Each point is reached from the start by the listed moves, each made once or not at all, plus a little noise. Is the number of moves made odd or even? Then give how often each move was made.

Moves:
(1): 6.8 -2.8
(2): 1.6 4.3
Start: 0.1 -1.1
Points:
8.0 0.2 => even (1, 1)
0.4 -1.3 => even (0, 0)
1.7 3.0 => odd (0, 1)

Moves:
(1): 4.1 -0.4 1.4 1.9 -1.1 0.9 0.3 0.6 2.3 -0.9 -0.5 -1.3
(2): 1.3 7.2 -0.7 1.0 3.4 0.2 1.7 -0.4 -2.5 0.2 2.0 0.1
(3): -0.1 -0.9 2.8 0.3 -2.2 -2.2 -0.5 0.8 0.2 -2.2 1.2 2.6
(4): 0.1 0.7 0.0 4.5 0.5 -0.1 -1.4 -0.6 -0.2 0.3 -0.3 0.3
(5): 1.1 -0.5 2.3 2.6 4.2 1.6 -2.1 1.3 -1.2 -1.7 -0.3 -1.9
(6): -0.5 1.3 1.0 -0.8 -1.2 3.9 0.6 -1.7 -1.2 0.7 -0.9 2.6
(7): 0.3 -2.8 1.9 1.7 3.6 -1.9 3.5 0.9 3.0 1.3 -1.3 0.0
(8): -0.9 3.8 -1.7 1.2 -0.4 0.4 1.1 7.4 -0.4 -1.2 0.3 2.9
(9): -2.1 2.4 0.2 -2.8 0.2 -0.2 -1.4 1.6 4.5 4.2 3.4 1.0
Start: -1.8 2.2 1.0 0.2 0.1 -0.1 -2.8 -1.2 0.4 -0.2 -1.0 -1.3
Points:
1.3 13.4 9.1 9.4 7.5 2.5 -0.8 9.2 5.0 0.8 2.8 4.8 => odd (1, 1, 1, 1, 1, 1, 1, 1, 1)
-1.4 12.1 3.2 3.5 11.0 0.0 0.0 9.8 3.5 2.6 2.6 1.0 => odd (0, 1, 0, 0, 1, 0, 1, 1, 1)
2.5 15.2 2.3 4.3 6.2 2.8 -2.6 8.9 2.8 0.2 3.7 -0.9 => odd (1, 1, 0, 0, 1, 0, 0, 1, 1)
2.9 5.2 3.0 5.4 3.0 3.1 -3.4 8.5 0.9 -3.7 -2.0 -1.0 => odd (1, 0, 0, 0, 1, 0, 0, 1, 0)
1.4 9.6 7.6 1.3 2.9 0.1 2.3 0.4 7.1 3.7 2.6 3.7 => even (1, 1, 1, 0, 0, 1, 1, 0, 1)
